Every row gives one point. The last column is the point's height on a tilted bowl or saddle (a function of degree 2), plus a little noise. Count its main directions that bend up, bend down and stay straight.
(in the rows, 128 means zero)

Points (18 x 4)
[[ 73 121 130  89]
 [ 85 108 108  86]
 [178 124 153 147]
 [124 164 124 116]
 [145 155 123 125]
 [134  94 153 158]
 [148 103 138 168]
 [178 129 108 142]
 [136  75 138 166]
 [ 79 156 120  88]
 [105 144 144 125]
 [ 98 160 140 113]
 [154 134 132 145]
 [155 137 161 135]
 [100 169 166 111]
 [143 109 152 159]
 [144 133 169 137]
 [147 186 122  86]]
Directions: 0 up, 2 down, 1 straight

Points (16 x 4)
[[129  80 142 130]
 [170  95  91 122]
 [ 96 138  77  81]
 [164  90 136 126]
 [107 116 149 129]
 [134 131 164 126]
 [151 164 115 100]
 [112 117 114 126]
 [ 92 139 125 118]
 [ 86 156  81  69]
 [138 113  92 120]
 [150 135 111 117]
 [135 133 122 126]
 [145 114 126 130]
 [208 146 137  60]
 [119 134  99 113]]
Directions: 0 up, 2 down, 1 straight

Points (17 x 4)
[[107 135 109 150]
 [ 89  82 128 181]
 [124 125 118 146]
 [120 102 140 150]
 [175 160 152 137]
 [145 175 111 149]
 [174 157 145 136]
 [102  64 141 185]
 [ 91 167 137 153]
 [102 180 143 154]
 [123 155 133 143]
 [142 130 135 137]
 [117 141 142 142]
 [103 163 114 149]
 [139 138 146 136]
 [102 120 162 151]
 [ 84 103 173 170]]
Directions: 2 up, 0 down, 1 straight

Points (23 x 5)
[[136 129 127 111 125]
 [140 137 119 101 131]
 [149  88 130 116  99]
 [141  89 132 116 101]
 [135 144 122 113 130]
 [145 133 115 133 123]
 [ 99 171 191 114  79]
 [139 138 111 149 120]
 [ 95 117  35 173  79]
 [108 106 137 172  82]
 [141  81 179  96  69]
 [144 145 184 145  86]
 [123  96 136 130 100]
 [ 91 153 112 135 117]
 [110 151 103 128 128]
 [154 124 115 120 122]
 [147 137 162 116 109]
 [ 74 182 137 103 101]
 [112 151 142 134 115]
 [146 171 138 105 128]
 [136 109  94 112 122]
 [134  91 144  94  99]
 [161 154  69  98 133]]
Directions: 0 up, 4 down, 0 straight

Points (24 x 5)
[[146 117 106 158 154]
 [ 81 101  97 141  69]
 [139 112 155  87 135]
 [125 114  57 103 126]
 [116 111 138 140 120]
 [114 104 134 117 127]
 [133 134  91 142 124]
 [112  68 118 162 124]
 [113 113 146 148 115]
 [102 114 147 164 104]
 [141 151 105 178 104]
 [147 112 170 106 117]
 [140 118  72 138 153]
 [117 175 119 118  59]
 [153 142 140 117 115]
 [131  91 121 150 146]
 [107 157 171  69 127]
 [133 129 130 154 119]
 [202 151  95 113 160]
 [137  87 152 155 133]
 [ 93 105 105  93 107]
 [179  93 129 157 182]
 [141 151 158 109  96]
 [113 133 116 134 105]]
Directions: 1 up, 2 down, 1 straight

Points (43 x 7)
[[140 109 119 106 166 101 158]
 [179 193 103 171 162 123  87]
 [119 142 141  89 116 114 117]
 [ 84 129 130 120 141 141 104]
 [135 193 142 163 105 131 113]
 [167 169 150 145 139  89 141]
 [146 139 113 127 110  93 124]
 [102 121 163 136 159 150 139]
 [171 136 135 117 152 142 162]
 [102 112 122 122  97 140 130]
 [125 135 127  93  76 169 110]
 [112 110 146 121 162 151 144]
 [120 130 127 141  84 122 130]
 [148 137 121 126 135  86 135]
 [116 175  88 166 180  94 119]
 [172 131 128 102 155 107 159]
 [129 100 105 141  95 169 176]
 [ 69 123 146 193 107 154 134]
 [122 136 115 172 131 117 145]
 [168 137 136 156 123 100 133]
 [109 133  79  80 162 115 107]
 [118 136 153  90 123 168 122]
 [155 131 113 123  83 100 122]
 [ 96 126 116 156 170 115 144]
 [147  96 114 106 178 113 172]
 [ 92 139 179 132 124 114 107]
 [ 82 146 157 102 156 104  99]
 [141  99 140 130 165 171 177]
 [153 141  98 110  94 158 116]
 [147 173 170 153 110 139 147]
 [141 117 133 140 142 147 161]
 [167 144 139 143 123 119 140]
 [146 114  94 166 122 154 171]
 [149 103 128 123 125 121 160]
 [ 95 147 160 120 149 160 120]
 [137  80 138 149 152 142 189]
 [112  79 119 107 187 177 148]
 [ 82 116  91 112 164 120 115]
 [179  55 163 100 177 127 210]
 [105 160 134 154 154 112 131]
 [105 100 127 113 179 178 131]
 [135 125 105 130  98 138 142]
 [167 132 130 146  82 142 134]]
Directions: 1 up, 2 down, 3 straight

Points (45 x 7)
[[133 117 143 126 156 101 118]
 [108 123  82 129  90 115 107]
 [130 122  89 143 151 131 113]
 [126 128 142 132  85 145 115]
 [118  86 128 162 136 194  68]
 [167 127 122 147 109 119 125]
 [158 120 157 147 171 128 119]
 [106 131 130 145 109 125 122]
 [115  84 101 155 117 124 116]
 [198 119 167 102 135 193 123]
 [118  96 154 115 169 117  99]
 [116 139  77  89 146  96  81]
 [137 103 148  76  96 118  94]
 [157 108 173 101 110 154 122]
 [110 126 149 151 132  64 105]
 [107 154 139 158 140 103 114]
 [144 165 147 124 139  61  88]
 [147 168 138  60 103 107  74]
 [149 161 138 128 152 121 121]
 [128 100  81 125 106 132 110]
 [108 132 146  97 132 149 105]
 [ 91 116 117  87 121  80  79]
 [117 153 144  73 106 112  83]
 [131 202 193 148 155 122  96]
 [154 169  96 132 130  99 102]
 [127 128  70  82 174 136  66]
 [108 172 110 113 124 129  96]
 [152 137  93 142 129 177  96]
 [178 160 168 137 150 125 132]
 [184 144 172 106 138 135 139]
 [149  86 122 115 115 151 112]
 [147 127 168 119 146 111 126]
 [123 176 117 122 146 126 101]
 [112 101 165 141 129 159 108]
 [129 100 162 132 106  93 116]
 [120 102 146 148 127 163 110]
 [149 149 105 153 153 137 111]
 [158 146 187 106 113 121 129]
 [161 136 127 134 146 144 128]
 [100 151 137 145 136  59  92]
 [175 165 163 184 106 124 105]
 [149 126  97 174 123 111 114]
 [ 93 154 103 154 133 145  98]
 [133 135 112 135 129 139 122]
 [123 157 163 119 141  80 101]]
Directions: 0 up, 5 down, 1 straight

Points (47 x 7)
[[154 138 156 116 157 126 120]
 [150 120  98 135  94 202 183]
 [136  79  94 119 160 160 126]
 [ 95 146 127 129 128 128 120]
 [ 98 131 122  94 132 116 118]
 [146 125 161  92 143 131 118]
 [177 113 149 120 124 148 124]
 [138 182 130 104 115 162 131]
 [174 143 110 149 116 162 145]
 [108 162 115 123  80 135 157]
 [136 142 138 149 153 119 125]
 [113 153 128 134 146 150 118]
 [ 93 107 136  70 138 172  93]
 [148 120 111 122 104  87 131]
 [116 133 142 116 112 134 136]
 [132 155  69 160 168 179 119]
 [158 133  72 142 169 165 139]
 [154  93 133 128 149  99 118]
 [124  94 122 152 124 118 121]
 [162 106 175 116 127  77 120]
 [166 108  92 127 124 197 154]
 [106 119 119 171 140 192 111]
 [143 201 104 127  42 153 245]
 [103 105 137 162  79 192 176]
 [150 109  93 114 156 129 136]
 [152 102 150 131 101 146 152]
 [ 82 104 141 106 157 110 118]
 [121  73 114 139 113 109 105]
 [ 73 116  94 125 146 170  92]
 [141  97 175 139  95 127 165]
 [142 134 121 126  65 123 178]
 [ 55 114 108 110  85 169  83]
 [125  94 163 152 106 112 149]
 [138 115 136 154 117 150 143]
 [129  83 151 139 110  97 128]
 [144 140 153 124 138 100 131]
 [ 93 122 150  84 137 145 107]
 [136 104 138 168 105 168 157]
 [127 114 124  91 150  95 127]
 [158 106 134 149 127 105 121]
 [139 133 166 133 100 107 150]
 [ 92  81 167 137 139  97 136]
 [ 86  95 170 118 121 132 133]
 [138 127 115 145 126 157 137]
 [158 121 112 113 108 104 135]
 [105 120 116 149 147 118 117]
 [121 126 128 180 115 115 122]]
Directions: 2 up, 3 down, 1 straight

Points (77 x 9)
[[145 128 153 144 159 129  92  99 159]
 [109 106 140 130 130  85 151  88 167]
 [147 149 127 136 148 136 114  96 147]
 [124 107 150 185 128 105 178 103 165]
 [111 120 138 143 128 137 158 117 130]
 [126 104 127 156  98 107 116 209 139]
 [154  95 103 116 141 202 127 163 129]
 [ 82  99 119 113 100 149 109 100 154]
 [148 124 136 182 129 170  94  97 147]
 [129 146  87 140 120 136 125 145 123]
 [146 118 148 140 103 112 174 158 170]
 [159 187 103 136 176 143  59 122 143]
 [108 118 163 107 172 107 150 141 151]
 [116 140 140 101 157 109 156 134 147]
 [127 121 147  92 116 145 133 139 154]
 [126 142  72  66 102 187 124 142 167]
 [154 106 119 149 116 136 121 162 128]
 [108 127 124 121  96 174 138 128 143]
 [ 82 114 118 101 106 134 140 201 155]
 [126 155 107 110 113 154 156  91 153]
 [113 173 130 149 177 159 158 133 109]
 [188 116 165 136 164 167 149 118 174]
 [118 117 109 123  94 153  99 129 139]
 [170 131 143 171  99 168 141 147 148]
 [154 116 138 146 161 131 123 117 142]
 [134 106 105 158 139 155 120 177 116]
 [163  91 142 170 142 157 129 111 155]
 [ 70 117 164 130 177 132 135 107 108]
 [199 109 133  74 106 119 121 101 158]
 [114 129 114 133 116  99 174  97 145]
 [139 131 125 127 177 121 134 163 128]
 [131 104 111 134 187 105 127  97 139]
 [125 168 148 160 100 151 139 133 137]
 [120 127 126 198 140 130 164 125 125]
 [137 141 123 153 123  73 127 113 161]
 [123  88 120 143 146 126  95 132 135]
 [138 102 118  72  78 116 116 129 159]
 [129 123  93 100  90 137 134  82 158]
 [100 169 120 100 103 119 104 135 152]
 [197 133  96 133  84  87 112 155 116]
 [ 91 123  95 176 104 121 139 123 118]
 [201 110 154 146 142 119 141  85 203]
 [141 149 106  82 179 185  76 141 115]
 [ 99 123 154 117 141 150 145 151 127]
 [145 155  66 164 178 124  88 119 141]
 [121 127 138 156 160 151 130 189 109]
 [133 173 107 132 177  96 143 137 148]
 [170 130 170 136 122 132  96 141 150]
 [109 104 137 165 122  79 180 141 163]
 [124 186 157 129 109 102 180 122 194]
 [156 127 166 161 124 121 125 117 164]
 [ 64 107 113 166 115 151 144 151  95]
 [136 139 117 156 157  85 133  80 171]
 [126 127 107 123 143 128 157 189 137]
 [155 121 170 124 132  88 161 152 194]
 [120 105 160 164 158 134 118 118 136]
 [120 152 150 127 115 110 130 141 148]
 [156  94 114 115 129 108  94 111 149]
 [108 101 136 111  84 152 102 172 147]
 [165 121 123 173 149 141 131 142 135]
 [134  90 132 114 161 142 137 137 126]
 [131 124 148 107 121 122 146 137 154]
 [160 122  72 133 131 119 177 158 145]
 [115 106 157  95 134 144 152  60 182]
 [153 113  88 126  80 104  96 119 137]
 [127 132 136 120 167 159  84  96 140]
 [152 187 116 110 126 108 115 146 150]
 [203 185 133  68  90 104  67 135 139]
 [131 120 121 136 171 112 103 132 130]
 [115 164 145 111 177 105 134 107 157]
 [174 113 127 160 162  96 121  94 180]
 [163  93 121 117 142 122 114 155 133]
 [ 88 161 123 156 116 125 123 134 115]
 [173 119 132 121 157 119  73  95 165]
 [ 84 107 137 120 142 146 120  82 135]
 [148 110 129 148 132 127 133  76 164]
 [129 123 146 112 111  81 125 158 161]]
Directions: 5 up, 2 down, 1 straight

Points (62 x 9)
[[ 97 153 125 125 132  95 144 144 107]
 [116 143 140 158 132 143 121 106  99]
 [ 89 107  94 139 191 110 134 188 135]
 [167 166 154 160 107 150 104 121  75]
 [114 145 130  90 186 157 131 153 176]
 [130 120  79 158  92 132 118 167 130]
 [154 107 163  88 122 151 131 100 129]
 [128 139  94 151 104 103  85  72 137]
 [124 160 119 116 164  98 107 120 113]
 [135  91 144 171 162 130 115 109  94]
 [103 138 128  86 160 137 128 102 152]
 [110 147 128 161 112 106 146 102 115]
 [123  94 101 103 173 104 128 141 135]
 [132 134 147 112 103 151 148 107 124]
 [124 125 141 144 163 112 141 113 125]
 [107 167 111 116 105 135 105  69 166]
 [143 103  82  94 143 144 103 107 145]
 [105 139 179  50 193  59 158 143 126]
 [108 103  86 145 138 114 107 173 118]
 [117 155 168 130 120 135 111  62 129]
 [176  95 125 135 102 156 124 144 107]
 [173 110 104 144 147 121 139 162 134]
 [135  77 109 114  95  66  93 146 123]
 [110 120 101 143 105 139 123 128 128]
 [140  91  66 117 172 131  95 118 104]
 [161 160 114 142 145  99  71 105  77]
 [ 94 117 164 119 140 145 119 157 104]
 [151 133 106 125 124 125 105 166 130]
 [141 111 121 111 100 120 155 128 136]
 [182 130 126 147  90 109 149 115 142]
 [103 150 106 201 149 182 118 154  46]
 [172 111 158 121 161  90 146 114 158]
 [143 112 132 111 137 138 140 116 135]
 [159 130 115  55 108 133 142  88 158]
 [159 109 135 172 141  83 132 156 133]
 [122 118 129 119 135 172  99 130 123]
 [132 134 147 145 139 128 199 142  91]
 [101 124 110 119 107 170 134 139 135]
 [ 82 121 124 155 112 128 186 132  60]
 [174  91  86 163 109  99 117 155 120]
 [132 137 108 125 152 108 143 169 137]
 [122 157 104 108 192 108 157 149 158]
 [130  99 130 158 111 127 148 164 104]
 [136 126 175  98 122  56  90 146  86]
 [102 141 135 169 152 130 134  91  88]
 [172  87 128 111 137 135  96  71 114]
 [135 100 125 192  86 159 160 129  63]
 [111 143 177 152 126 105 159 129  94]
 [136 121 129  71  75 158 125 152 143]
 [131 121 138 131 168 164 122  63 109]
 [155 160  99 164 150 144 169 109 118]
 [124 128 179 136 125 103  96 111 111]
 [152 103 150 110 148 150 153 105 128]
 [137 130 121 133  82 116 179 142 105]
 [101 141 139 105 167 112 101 108 117]
 [148 130 133 121 115 110 117 129 128]
 [104 203  70 129 124 157 154 153 164]
 [159 177 112 100 118 143 109 136 138]
 [157 148 121 115 152 124 157 126 139]
 [165 137 108 171 119 112 151 109 133]
 [131 153  83 147 187 150 151 139 151]
 [145 144  87 109  95 143 130 110 169]]
Directions: 2 up, 4 down, 2 straight
